Each point is reached from the start by the listed moves, each made once or not at all, plus a little noise. Say if it took an odd or an even number of moves. Then give how often each move was made.
In the rows, 128 means zero.

Moves:
(1): [177  65 124 161 124]
(2): [142 171 197 121  93]
Start: [129  95 127 154 102]
Points:
[175  29 133 192  98] => odd (1, 0)
[125  95 131 154  99] => even (0, 0)
[183  76 187 181  58] => even (1, 1)

Moves:
(1): [156 157 116 131 147 140 120 125 119]
(2): [109 161 143 129 132 136 127 123 143]
(3): [146 120 159 139 122 130 152 113 116]
(4): [119 120 125 146 152 137 117 110 124]
(5): [132 129 137 109 159 109 136 134 135]
(6): [126 127 125 112 128 147 141 116 120]
(7): [119 129 130 134 137 132 149 153 117]
(8): [134 113 139 126 127 141 118 143 143]
(9): [131 127 116 136 131 130 142 123 155]
Start: [150 133 125 127 158 116 107  92 128]
Points:
[180 146 143 167 204 144 133  79  93] => even (1, 0, 1, 1, 0, 0, 1, 0, 0)
[150 158 179 119 190 110 141  77 136] => odd (0, 1, 1, 0, 1, 0, 0, 0, 0)
[147 185 120 127 249 153 149  82 145] => odd (1, 1, 0, 1, 1, 1, 1, 0, 1)
[133 162 134 105 200 125 142  72 166] => even (0, 1, 0, 0, 1, 1, 0, 0, 1)
[141 133 124 116 165 141 144 102 109] => even (0, 0, 0, 0, 0, 1, 1, 0, 0)
[180 145 134 103 216 147 131 124 119] => odd (1, 0, 0, 0, 1, 1, 1, 1, 0)
